Each point is reached from the start by the listed moves, each made once or not at all, plus a little noise. Say if it took an odd or an even number of moves. Then give how often each move was made.

Moves:
(1): .35 .31 -.36 .25 .22
(2): .13 -.06 .03 .22 .31
(3): .27 -.36 -.04 -.39 .22
Start: .01 -.03 .30 .04 .18
Points:
.43 -.47 .29 -.14 .75 -> even (0, 1, 1)
.61 -.12 -.13 -.16 .57 -> even (1, 0, 1)
.13 -.09 .31 .28 .50 -> odd (0, 1, 0)

Moves:
(1): -.01 .14 -.17 .07 -.04 .17 .01 -.07 -.45 -.20
(2): .13 .23 -.19 -.06 .02 .04 -.41 -.03 .19 .34
(3): -.43 .09 .25 .31 .04 -.30 -.25 -.31 -.44 -.24
(4): -.05 -.03 -.05 .31 -.07 .20 -.05 -.04 .06 .00
(5): -.22 -.59 -.38 .03 .02 .31 -.30 .24 -.21 .20
(6): .33 .05 -.20 .14 -.07 -.07 -.17 -.17 -.10 -.45
(7): .01 .19 -.29 -.11 -.09 .07 -.05 -.27 .13 -.12
(8): .22 .02 .08 -.10 .26 .08 .06 -.09 .27 .07
Start: .26 -.27 .09 .30 .07 -.07 -.10 -.23 .05 -.13
Points:
-.06 .17 -.04 .65 .06 -.19 -.74 -.63 -.66 -.18 -> odd (1, 1, 1, 0, 0, 0, 0, 0)
.90 .28 -.72 .54 .07 .42 -.74 -.87 .16 -.56 -> even (1, 1, 0, 1, 0, 1, 1, 1)
.32 -.81 -.55 .78 .00 .37 -.62 -.17 -.15 -.43 -> odd (0, 0, 0, 1, 1, 1, 0, 0)

Moves:
(1): -.05 -.04 -.06 .25 .19 -.07 -.05 .27 -.04 .04 -.02
(2): .17 .17 -.14 .06 .27 -.18 -.24 -.29 -.24 -.34 -.04
(3): .23 -.11 .22 .07 .15 -.16 -.25 -.24 .31 -.18 .02
(4): .19 -.17 .08 -.01 -.08 -.09 -.07 .05 -.33 -.17 .33
(5): .28 .00 -.06 .00 .03 -.03 -.03 .30 .54 -.04 .03
(6): .17 .13 .22 .18 .04 .13 .31 .07 .05 -.11 .08
(7): -.06 .26 .04 -.46 -.09 -.14 -.14 .09 -.13 .04 -.24
(8): .19 -.16 .05 -.13 .12 .32 .11 .17 .17 -.14 -.38
(9): -.06 .00 -.02 -.12 -.01 -.29 .25 -.08 -.08 .01 -.10
(10): .34 .03 .07 .12 .13 -.04 .03 .10 .01 .11 -.21
(11): .24 -.06 .04 -.20 .23 .29 .03 .15 .04 .01 .21
Start: -.02 .20 -.08 .00 .09 .03 .00 .19 -.11 .17 -.07
Points:
.64 .21 .32 -.74 .29 .26 .47 .64 -.37 -.20 -.16 -> even (0, 0, 0, 1, 0, 1, 1, 1, 1, 0, 1)
.37 .35 .08 -.51 .15 -.58 -.17 .26 .52 -.01 -.38 -> even (0, 0, 1, 0, 1, 0, 1, 0, 1, 0, 0)
.88 .45 .23 -.30 .32 .27 .23 .94 .54 .03 -.79 -> odd (0, 0, 0, 0, 1, 1, 1, 1, 0, 1, 0)

Moves:
(1): -.08 -.10 -.03 -.13 -.03 .00 .04 -.06 .20 -.02 .13 -.05 .06 -.02 .09 .00 -.05 .00 .04 -.04 .04
(2): .00 .08 -.20 -.04 -.11 .07 .03 .17 -.27 -.05 .01 .14 -.02 -.02 -.15 .02 .15 -.14 -.03 -.05 -.09
(3): -.19 .00 .03 .12 -.08 .13 .19 .04 .10 .23 .07 .07 .09 -.22 .15 -.15 -.12 -.13 .12 .13 -.18
(4): -.01 .05 .17 -.02 .00 .04 .03 -.04 -.03 -.03 .07 .18 .02 -.04 .06 .03 .03 .06 -.08 .00 .05
(5): -.17 -.01 -.20 .27 .06 .08 .17 -.06 -.04 .19 .21 -.11 .10 -.06 .00 .03 .01 .09 -.01 .02 -.16
(6): .03 -.08 -.22 -.06 .12 .11 -.08 -.05 -.07 -.01 -.05 .22 -.05 .09 -.16 .01 .12 -.01 .07 -.05 -.16
(7): .00 .03 -.05 .09 -.21 -.09 .11 -.04 .14 .06 -.05 -.06 -.17 .16 -.06 .21 -.02 .01 -.02 -.30 -.10
(8): -.12 -.13 -.07 -.20 -.21 -.13 -.12 .34 -.09 -.07 -.28 .04 -.11 .15 -.15 -.03 -.09 -.28 -.16 -.12 .08
(9): .04 .00 -.19 -.08 .11 .07 -.01 -.07 .01 .20 -.07 -.04 -.01 .05 -.09 -.05 .08 .01 -.04 .16 -.02
(10): -.06 .04 .03 -.15 -.12 -.03 -.04 .11 .09 -.01 -.03 .08 -.14 -.09 -.19 .33 .02 -.02 .06 .00 -.18
(11): -.09 .09 .06 -.11 .13 .14 .00 -.08 -.03 -.01 -.11 .08 .09 -.17 -.09 -.05 .01 .00 .10 .12 -.10
(12): -.22 .09 .01 .15 -.15 -.09 .07 .08 -.08 -.04 -.10 .09 .04 -.02 .15 .08 -.09 -.08 -.11 -.02 .01
(13): -.14 .08 .08 .07 -.12 -.15 .02 .12 -.09 -.14 -.02 .08 .03 .06 .13 -.16 -.11 .04 .10 -.11 -.02
(14): .05 -.07 .08 -.02 -.20 -.11 .07 .01 -.12 .04 -.05 .00 .09 .01 -.14 .16 -.01 -.23 .04 -.02 -.14
(15): .05 .00 -.14 .09 .23 -.25 .21 .03 -.30 .02 .09 .00 .03 .06 -.16 -.01 -.01 -.03 .05 .01 .14
(16): .25 -.02 .12 -.08 .02 -.13 -.16 -.11 .06 .09 .20 .00 .02 -.08 -.22 .02 -.06 -.12 -.01 .09 .12
(17): .09 .13 .14 .12 -.10 -.15 .03 -.06 -.06 -.31 .13 .05 -.32 .26 -.06 .23 .02 .09 -.01 -.19 -.06
(18): .03 .10 .01 -.03 .17 -.17 .03 .02 -.27 -.05 -.14 .09 -.04 .03 -.01 -.01 -.02 .00 -.08 -.09 -.11
Start: .16 .17 .12 .14 .10 -.05 .00 -.05 -.14 -.02 .10 -.30 -.14 -.31 .05 .11 -.04 -.03 -.11 .07 -.26
Points:
-.42 .30 -.23 .20 -.55 -.81 .66 .48 -.84 .38 .13 .22 -.12 -.35 -.53 .53 -.31 -.85 -.22 -.25 -.78 -> odd (1, 1, 1, 1, 1, 0, 1, 1, 1, 1, 0, 1, 1, 1, 1, 1, 0, 1)
.02 .19 -.14 -.01 -.01 -.02 -.07 .21 -.52 .13 .13 -.15 -.06 -.49 -.57 .08 -.03 -.47 -.22 .13 -.40 -> odd (0, 1, 0, 0, 1, 0, 0, 1, 0, 0, 1, 0, 0, 0, 0, 1, 0, 0)
.02 .08 -.52 .10 -.01 -.58 .12 .21 -.43 .32 .09 -.08 -.43 .05 -.86 .45 -.09 -.35 -.08 -.22 -.53 -> odd (0, 0, 0, 0, 1, 1, 1, 1, 1, 1, 0, 0, 1, 0, 1, 1, 0, 0)
-.08 .30 .10 .11 .15 -.15 .24 -.04 -.52 .14 -.02 -.17 -.02 -.60 -.38 .55 -.01 -.19 .01 .12 -.94 -> odd (0, 0, 0, 0, 1, 0, 0, 0, 0, 1, 1, 0, 0, 1, 0, 0, 0, 1)

Moves:
(1): -.10 .03 -.04 -.03 .02 .02 .00 .06 -.05 .01 .03 -.08 -.06 .07 -.06 .00 -.01 -.04 -.06 -.01 -.08 -.09 -.02 .01 .05 -.01 .04
(2): -.05 .03 -.08 -.09 -.07 -.06 -.10 .01 .08 -.06 -.13 -.07 -.15 .01 .15 .00 .03 -.05 .11 .05 .05 -.07 .05 .14 .17 -.06 .13
(3): -.04 -.04 -.01 -.15 .04 -.04 .00 .06 .04 .03 -.08 .08 .08 .01 .04 .07 -.02 -.01 -.02 -.03 .07 .02 -.07 .01 .04 -.01 -.09
(4): -.15 .02 -.09 -.14 .04 .05 -.11 .07 -.07 -.06 .15 -.06 .09 .02 .13 .00 -.23 -.04 -.01 .02 .05 -.02 -.06 .08 .03 -.02 .10
(5): .15 -.12 .04 .02 -.05 -.02 .05 .12 -.01 -.03 .08 -.01 -.06 -.17 .13 -.01 -.05 -.04 -.01 -.04 -.02 .00 -.03 -.10 .00 -.06 .12
(6): .04 .09 -.01 -.01 -.19 -.02 -.09 .18 .07 -.04 -.01 -.01 .11 -.07 .09 .02 -.07 -.01 .00 -.01 .00 -.13 -.07 .27 .05 .02 -.07
(7): .03 .24 -.04 .07 .08 .04 .15 -.08 .05 -.04 -.04 -.03 .07 -.03 -.08 .13 .20 .03 -.13 .08 -.07 .05 .01 .00 -.01 .05 .00
(8): .01 -.14 -.07 -.07 -.12 .02 -.05 .10 -.02 .03 .09 -.07 -.01 .07 .10 -.09 -.06 .07 .11 -.01 .04 .08 -.19 -.06 .03 -.16 .00
(9): -.08 .05 .04 .00 .01 -.02 .01 .01 .08 .02 -.04 -.06 .09 .05 -.06 -.05 -.04 .05 .09 -.03 -.03 -.01 .04 -.03 .13 .00 .03
(10): .11 .02 -.06 .05 -.01 .17 -.03 .06 .03 .01 .08 .11 -.14 -.03 .07 .02 .08 -.01 -.03 .03 .04 -.09 .05 -.05 -.02 -.01 .16
(11): -.10 .11 -.13 -.05 -.07 .01 .02 -.03 -.11 .04 -.05 -.06 -.16 .07 .04 .15 .06 -.07 -.03 .08 .10 .09 .24 -.16 -.01 .14 -.02
(12): -.13 .03 .04 -.04 -.01 .00 .05 .00 .03 .10 -.01 -.01 .06 .05 -.09 .12 -.01 .08 .03 -.01 -.02 .02 .03 .10 -.02 .05 .09
(13): .11 .07 .02 -.03 .06 -.07 .00 .05 -.01 .00 .05 .00 -.04 -.09 .02 .08 -.06 -.01 .01 .00 .06 -.11 -.04 -.01 .08 -.03 -.10
(14): .02 -.05 -.01 .00 .08 .07 .02 -.09 .05 .11 .04 -.06 .04 -.03 -.06 .09 .03 -.06 -.03 .04 -.01 .01 -.10 -.11 -.08 .02 .08
(15): -.01 .03 .05 .02 .10 .07 .02 .03 .03 .02 -.02 -.03 .03 -.01 .01 .16 -.12 .06 -.04 .05 .00 -.05 -.01 -.01 -.01 .01 -.10
(16): -.02 .03 -.13 -.08 -.04 -.03 -.04 -.01 .09 -.08 .06 .01 .03 .05 .00 .06 -.17 -.14 -.06 -.02 -.11 -.08 -.03 .06 -.03 -.19 .09
(17): -.11 .03 .03 -.09 -.04 -.05 .00 -.04 .08 .03 .07 -.02 .04 .15 .11 .09 -.22 -.03 -.05 .06 -.09 -.08 -.06 .04 .04 .03 -.02
(18): .03 -.07 .07 -.12 .06 -.02 .03 -.03 -.07 -.03 -.02 -.02 .06 .18 .03 .07 -.08 -.05 .12 .02 -.09 .08 -.01 -.11 -.02 -.01 .02
(19): .00 .06 -.08 .03 .09 -.01 .04 .04 -.02 .12 .02 .04 -.04 -.08 -.02 -.05 -.03 .01 -.02 .05 -.12 .05 -.08 -.06 -.01 .03 .03
(20): -.02 .04 .11 -.03 .04 -.10 -.02 .00 -.08 -.05 -.11 .04 .04 .04 -.08 .01 .03 .04 -.10 .10 .13 .03 .09 -.11 .05 .05 .02
(21): .10 -.12 -.10 .01 -.07 -.02 -.12 .08 .03 -.15 .07 .11 -.14 -.18 .10 -.04 .04 .03 .00 .09 .00 -.05 .00 -.09 .05 .04 -.08
(22): .03 -.02 .12 .05 -.01 .01 -.09 .05 -.03 -.05 .02 .08 -.01 -.03 .03 -.02 .03 .01 .06 -.10 -.07 .04 -.08 -.05 .01 -.07 -.06
(23): -.07 .10 .08 -.14 -.08 .05 .07 -.05 -.07 .02 -.10 .02 .07 .03 -.06 .00 -.10 .07 .03 -.05 -.06 -.03 -.05 -.05 -.04 -.10 -.05
(24): -.05 -.02 -.04 -.08 .00 .08 -.03 -.21 -.06 .06 -.01 -.01 .03 .11 .01 -.02 -.09 .03 -.05 -.03 -.07 .10 .04 .01 .12 .07 .11
Start: .08 -.01 .09 -.08 .07 .03 .06 -.01 -.03 .11 -.06 .09 .03 -.13 -.04 -.03 .07 -.04 .11 -.05 -.01 -.07 -.18 .19 -.05 .08 .11
Points:
-.46 .50 -.24 -.94 -.26 .18 .02 .26 .21 .11 -.12 -.12 .31 .44 .44 .73 -.68 -.10 .22 .21 -.11 -.29 -.29 .42 .27 -.17 .36 -> odd (0, 1, 1, 1, 0, 1, 1, 1, 1, 1, 1, 1, 0, 0, 1, 1, 1, 1, 0, 0, 0, 0, 1, 0)
.34 -.16 .02 -.22 .04 .02 -.02 .32 .06 .28 .36 .21 -.21 -.38 .22 .21 -.19 .05 .04 .25 .02 -.22 -.51 -.27 .09 .03 .39 -> even (0, 0, 0, 0, 1, 0, 0, 1, 0, 1, 0, 1, 1, 1, 0, 0, 1, 0, 1, 1, 1, 0, 0, 0)
-.53 .30 -.21 -.68 -.09 .18 -.07 -.32 -.03 .26 -.15 -.19 .14 .21 .04 .33 -.45 -.19 .18 .01 -.12 -.04 .00 .21 .22 -.03 .66 -> odd (0, 1, 0, 1, 0, 0, 0, 0, 1, 0, 1, 1, 0, 1, 0, 1, 0, 0, 0, 0, 0, 0, 1, 1)
-.25 .33 .36 -.58 .21 .01 .46 -.12 .02 .33 -.32 -.07 .40 .21 -.11 .79 -.28 .03 -.05 .24 -.10 .05 -.10 -.36 .01 .23 .19 -> even (0, 0, 1, 0, 1, 0, 1, 0, 1, 0, 1, 1, 0, 1, 1, 0, 1, 1, 0, 1, 0, 0, 1, 0)
.01 .26 .15 -.34 -.04 .02 .05 .11 .00 .15 -.17 .09 .33 -.18 .00 .10 -.58 .05 -.05 -.03 -.29 -.21 -.25 .17 .21 -.10 .28 -> odd (0, 0, 0, 0, 1, 1, 0, 0, 1, 0, 0, 0, 0, 0, 1, 1, 0, 0, 1, 1, 0, 0, 1, 1)
-.43 .47 -.07 -.79 .37 -.02 .06 -.17 -.18 .30 .08 .00 .26 .37 -.03 .77 -.50 -.27 -.24 .21 -.31 .06 -.31 -.09 .20 .18 .41 -> odd (1, 0, 1, 1, 0, 0, 1, 0, 0, 0, 1, 1, 1, 1, 0, 1, 1, 1, 1, 1, 0, 1, 0, 1)
.08 .22 -.21 -.58 .03 .00 -.02 .27 .10 -.13 .09 .09 -.23 -.13 .64 .49 -.25 -.25 .16 .32 .07 -.25 -.07 -.06 .40 .14 .38 -> even (0, 1, 1, 1, 1, 0, 1, 0, 1, 1, 1, 0, 1, 0, 0, 0, 1, 1, 0, 0, 1, 0, 0, 0)
.08 .49 .09 -.46 -.09 -.15 .19 .30 .25 .16 -.22 .03 .17 -.33 .27 .24 -.29 -.01 .11 .06 -.20 -.38 -.47 .39 .39 -.03 .09 -> even (0, 1, 1, 0, 1, 1, 1, 0, 1, 0, 0, 0, 1, 0, 0, 0, 1, 0, 1, 0, 0, 0, 1, 0)
